Each wall is flat, endless, passes through zero and stands at right angles to its row. A trip goes straight from one point to another. List the walls that it crosses, first one first.

Walls:
(1): [-0.04 -2.78]
(2): [-1.73  0.01]
(3): [-2.91  0.37]
(4): [-4.31  0.41]
(5): [ 1.84 -0.96]
Trips:
[-1.28  0.36] to [-1.11  2.25] => none
[-3.16  0.93] to [-0.34  0.65] => none

Walls:
(1): [-1.54 -0.13 -0.70 -1.59 -0.33  1.56 -1.35  1.87]
(2): [-0.74 -0.87 -4.37 -0.54  2.40 -0.19  1.48 -0.47]
(3): [-2.60  0.05  0.53 -0.96  1.35 -0.87  2.86 -1.25]
(4): [-0.44  2.47 -2.48 -2.84  1.95  1.06 -1.98 -1.43]
Trips:
[ 0.36  0.09 -0.91 -3.39  2.21 -4.56 -2.95 -2.28] to [ 1.21 -0.14  1.08 -1.13 -2.26  0.85  0.51  0.32] => 3, 2, 1, 4
[ 1.61 -0.21 -1.28  2.39  0.24  0.21 -0.17 -0.97] to [ 2.95  1.73 -1.16 -0.53 -0.94  1.57  0.17  0.46] => 4, 2, 1
[ 2.51  2.75  0.84  0.62  0.90  3.55  1.41 -1.37] to [-0.77  2.14 -3.13  1.13  1.21  0.91  2.80 -0.86] => 2, 3
[ 2.57 -0.77  2.74 -0.10 -2.61 -1.17 -1.47  0.07] to [-2.63  3.28  0.75 -0.60  4.13  2.39 -0.67 -0.56] => 4, 1, 3, 2
[ 2.33  1.79  1.62 -0.61 -0.03 -1.36 -0.50 -1.59] to [-0.30 -1.97 -1.10 -2.98 -2.11 -0.16 -0.15 -1.58] => 3, 1, 2
[-0.18  0.70  2.58  2.19 -2.22  1.12  1.22 -1.21] to [ 0.16 -2.39  2.16  2.89 -0.88  1.15 -0.83  3.26] => 3, 1

Walls:
(1): [-4.40 -0.21 -1.39  1.87  3.37 -1.48 -1.05  2.69 -0.68 -0.16  3.28 -1.14
  0.12 -0.20 -1.65  0.68  1.00  2.14]
(2): [ 2.19  0.37 -1.33 -0.50 -0.59  0.10 -1.91 -0.25  2.53 -2.47 -0.90  0.59
  3.28 -1.18  1.06 -0.40  1.72 -0.74]
(3): [ 1.17 -3.14  2.05 -2.27  1.09  2.55 -2.05 -0.07 -3.75  2.09 -1.64 -2.06
 -2.62  0.34  1.93  2.57  2.02  0.90]
(4): [-2.47 -2.12  3.30  1.04  0.13 -3.13 -3.60  0.95  1.02  0.31 -0.70  1.63
  1.62  1.14  1.60 -2.37 -2.48 -0.97]
(5): [-0.96 -1.66  0.44 -0.62 -0.52 -2.47  0.12 -1.65  1.00 -0.89  2.02 -0.57
  2.50  0.01 -1.17 -0.83  3.25  1.69]
(6): [-0.33 -1.54  1.04  0.10  0.63 -0.18 -0.56  0.76 -1.66  0.72  0.60 -1.33
  3.58 -0.42  1.92 -0.54  0.42 -4.58]
(7): [-0.70 -3.58  2.04 -1.58  0.93 -3.17 -0.86  2.80  0.86  2.53 -0.29  0.17
  2.54  0.60 -1.44 -1.39 -2.07 -1.35]
(8): [-0.06  2.29 -2.11 -0.13  0.65 -0.18 -0.21 -0.57  0.06 -1.52  1.02 -0.36
  2.08 -0.85 -1.20  0.29 -3.41 -0.49]
(9): [-0.61  1.41 -0.94  0.46 -1.33  0.35 -2.06 -0.50  0.60  2.79  2.05  2.33
  0.97  0.73 -0.29 -1.75  0.72 -1.86]
Trips:
[-0.21  1.30  1.51 -1.48  0.32  1.96  0.62 -0.34  0.20 -1.17 -3.17 -0.98
 -0.98 -0.61  0.44 -1.75 -2.91  1.10] to [ 0.78 -1.18  1.99  2.42  1.14 -0.93 -2.64 -1.38 -3.31 -0.33 -2.97  0.40
 -3.14 -1.45  0.48 -1.48 -0.03  1.68] => 8
[ 0.48  1.00  0.42  1.37  5.18 -1.64  0.25 -1.11 -1.65  0.58 -3.37  1.33
 -3.29  1.03  1.51 -3.53 -0.54 -1.68] to [ 1.04 -0.18 -1.16  2.00 -4.96  2.76  0.62 -2.16  3.23 -1.97 -1.09 -0.13
  1.87  1.85  1.25 -4.88  0.93 -2.65] => 7, 9, 3, 2, 5
[ 1.05  1.50  0.64 -2.62  0.09 -1.02 -0.23  1.17  2.88 -0.66  1.87  1.38
 -0.28  3.05  1.66  0.77 -0.61  1.65] to [ 0.20  2.36 -0.10  1.39  0.76  0.42  3.86  2.68 -2.75  2.22  0.27  3.20
 -3.00 -0.69  1.56 -1.28 -1.72  0.75] => 5, 2, 8, 7, 4, 1
[-0.76  0.16 -2.39  3.30 -1.29 -2.04 -2.73 -0.68 -1.88 -1.14 -3.24  0.40
 -0.85 -0.51 -2.08  1.80  1.68  1.89] to [ 2.26  1.25  1.34 -0.64 -3.20  1.77  0.63 -2.39  0.19 -1.46 -0.09 -1.00
  3.58  1.12 -0.23 -2.03  1.43  0.26] => 3, 1, 8, 9, 6
[-0.84 -1.70  1.12 -0.37 -1.53  3.10  1.67  1.30 -0.70  1.10 -0.74  3.10
 -3.44 -0.57  1.29 -3.50 -1.87 -0.22] to [-3.10  0.40 -0.53 -0.26 -0.31  0.49  0.03  1.27 -2.48  0.34 -2.79  0.38
 -3.08  0.47  2.07  1.57  0.49 -0.32] => 7, 9, 1, 4
